Each row is a point. Two turns around zero, p and q, are shown by what they do to some points. Where does a point land after both, in the order given? Backwards means that the second turn is done in reverse. Each puzzle has new turns, and all numbers are rounded.

Turn p:
[-1.1  0.3  5.3] -> [-5.4  0.3  0.3]
[-0.3  1.0 -3.1] -> [ 3.0  1.3 -0.6]
[1.4 0.2 1.0] -> [-0.6 -0.4  1.6]
[ 0.0 -1.5 -3.2] -> [ 3.1 -1.2 -1.3]
Turn q:
[-1.9 -1.7 -0.2] -> [-0.3 -1.0 -2.3]
[-1.5  0.0  2.1] -> [-2.1 -1.5 -0.2]
[ 1.8  1.6 -1.5] -> [1.1 2.2 1.5]
[-2.7 -0.8  1.1] -> [-1.9 -1.3 -1.9]
[-1.2  0.9 -3.9] -> [ 0.7  3.5 -2.2]
[5.4 0.0 2.4] -> [ 2.4 -1.8  5.1]
Where do these land?
q, then p: [-0.5  2.3 -0.4] -> [-0.9  2.2 -0.4]
q, then p: [2.4 1.3 2.1] -> [-3.3 -0.8  0.4]
q, then p: [-1.2 -2.5  2.1] -> [ 1.0 -2.7 -1.9]
p, then q backwards: [ 1.6  2.8 -2.9] -> [ 3.5  0.7 -2.5]
p, then q backwards: [-2.3 -3.8 -1.0] -> [-2.4 -3.9  0.1]

Turn p:
[-2.1 -3.0 -0.2  0.6] -> [-2.6 -1.4 -0.8 -2.1]
[0.9 4.6 0.9 1.9] -> [ 2.7 -1.1  0.5  4.2]
[ 3.0  2.2 -1.1  1.6] -> [ 3.8  0.2 -1.2  1.3]
[ 1.2  2.3 -1.7 -1.2] -> [ 1.3  2.4 -0.8  1.7]
[ 0.1 -4.2  2.5 -0.6] -> [-1.2 -1.1  2.2 -4.1]
[-3.0 -1.9 -0.3 -2.2] -> [-3.9  1.0  0.2 -1.0]
Turn q:
[-1.4  3.3  0.7 -1.3] -> [-0.3  1.2 -1.4 -3.4]
[ 1.0 -1.8  1.9  0.4] -> [0.0 1.6 1.3 2.0]
[ 1.0  0.7 -2.6  5.2] -> [-3.4 -3.0 -2.8  2.6]
[-0.2  3.8 -1.7 -1.6] -> [ 0.9 -0.6 -2.9 -3.2]
[-3.3  0.9 -0.8 -1.0] -> [-0.7 -1.1  1.1 -3.2]
[ 1.0 -4.3  1.8  0.4] -> [0.5 1.0 3.2 3.4]
[ 2.0 -2.5  0.6 -2.1] -> [3.0 0.8 1.4 1.8]
Where do these land?
p, then q backwards: [-0.1 -0.1 -0.8  1.4] -> [ 0.7  0.7 -1.3  0.2]
q, then p: [-2.0  4.1  0.0 -2.4] -> [-1.0  5.0  0.5  0.3]
q, then p: [ 0.3 -2.9  0.8 -1.3] -> [ 2.0 -1.7  2.0  0.0]
p, then q: [ 1.5 -6.7  0.3 -1.2] -> [ 5.2  1.5  1.8 -4.0]
p, then q: [ 1.0  3.2 -1.8  0.9] -> [-1.1 -1.5 -2.6  2.2]
p, then q: [2.1 2.6 1.3 2.2] -> [ 0.0  0.7 -0.8  4.1]
p, then q: [-2.8 -0.2  0.3  0.4] -> [-1.5 -1.0  2.1 -0.6]

Turn p:
[-3.4  1.1  0.8 -0.2 -0.6 -0.4] -> [ 1.3  0.5 -2.3 -0.5 -1.7  1.9]
[ 0.7 -2.4 -2.1 -3.4 -0.5  0.5] -> [ 0.5  0.8 -1.2 -0.1  0.7 -4.5]
[ 2.2 -0.9 -3.6  0.0 -2.7 -2.0] -> [ 0.8 -1.9 -0.7  3.6  2.6 -2.3]
[-3.3 -4.0  0.0 -2.2 -0.5  3.0] -> [ 1.7  3.7 -2.9 -3.3  1.3 -1.8]
[-3.6  3.1 -2.2 -2.2  1.5  1.6] -> [ 0.7  3.6 -1.6  1.7 -4.2  0.0]
[ 1.8 -0.7  3.4  0.8  0.2 -1.7] -> [-1.0 -3.1  1.2 -2.3  0.6  0.9]
[ 0.1 -0.2  0.9  2.6  3.2 -0.9] -> [-3.6  0.0  0.6 -0.5  0.2  2.2]
[ 1.4  1.5  0.2  2.0 -2.0 -2.9] -> [ 0.4 -3.5  0.4  2.1  0.7  1.7]
[4.0 2.4 2.7 2.5 1.5 2.8] -> [-0.9  0.0  6.4 -0.9 -0.2  1.8]
Turn q:
[-0.4 -5.9 -1.1 -2.6  3.6  2.6] -> [-6.0 -3.8  0.3 -0.8 -2.1 -2.8]
[-0.2 -2.6  1.7  2.3  0.2  1.3] -> [-2.0 -0.7  2.3 -0.8 -1.1  2.3]
[ 2.9  0.5  1.2  0.7 -1.3  1.0] -> [ 0.7 -1.6 -0.5  1.0  1.3  2.7]
[ 0.3  1.7 -0.6  0.9  0.0 -5.7] -> [ 2.4  3.9 -2.5  1.5 -2.6  0.4]
[ 0.9  4.2  1.2  1.2  1.0 -1.7] -> [ 1.8  3.1 -0.2  3.0  1.6  0.9]
[-0.3  0.8 -2.4  0.1 -0.3  2.0] -> [-0.6  0.0 -0.8 -1.9  2.3 -0.7]
[-3.1  1.3  0.1 -2.6 -3.2  0.5] -> [ 3.7 -1.0  1.5 -2.0  0.5 -2.7]
Where do these land?
p, then q: [-3.3  0.3 -0.6  0.5 -1.2  2.1] -> [ 0.3  0.1 -1.9  0.5  3.6  0.5]
p, then q backwards: [-0.8 -2.9 -0.2 -0.9  0.5  0.2] -> [-0.5  0.7 -3.0 -0.2  0.3  0.5]
q, then p: [ 2.8  0.5 -0.8  2.9  0.0 -3.6] -> [2.2 3.0 2.1 3.4 0.0 0.4]
p, then q backwards: [-2.1 -0.4  3.1  2.0 -1.6  0.4] -> [ 1.3  0.1 -0.5  2.4 -3.6  0.6]
q, then p backwards: [ 4.0 -1.2 -4.4 -1.9  0.7 -1.8] -> [-4.0 -2.1 -1.4 -1.6  0.5 -4.3]
q, then p: [-5.4  2.3 -0.8  1.9  3.5 -0.5] -> [ 0.2 -3.1  0.1  0.4 -5.5  3.2]
p, then q: [ 0.7  0.1 -1.2 -2.1 -2.9  0.6] -> [-0.1  0.5 -2.5  1.5 -1.2  2.2]
q, then p: [ 1.0 -0.4  0.6 -3.8  1.2 -0.3] -> [-1.3 -1.4 -1.8  0.9  3.0  0.8]
p, then q: [ 3.2  1.7  4.2  1.3 -0.3  3.1] -> [ 1.1 -4.1  3.2  3.7 -0.3  0.5]
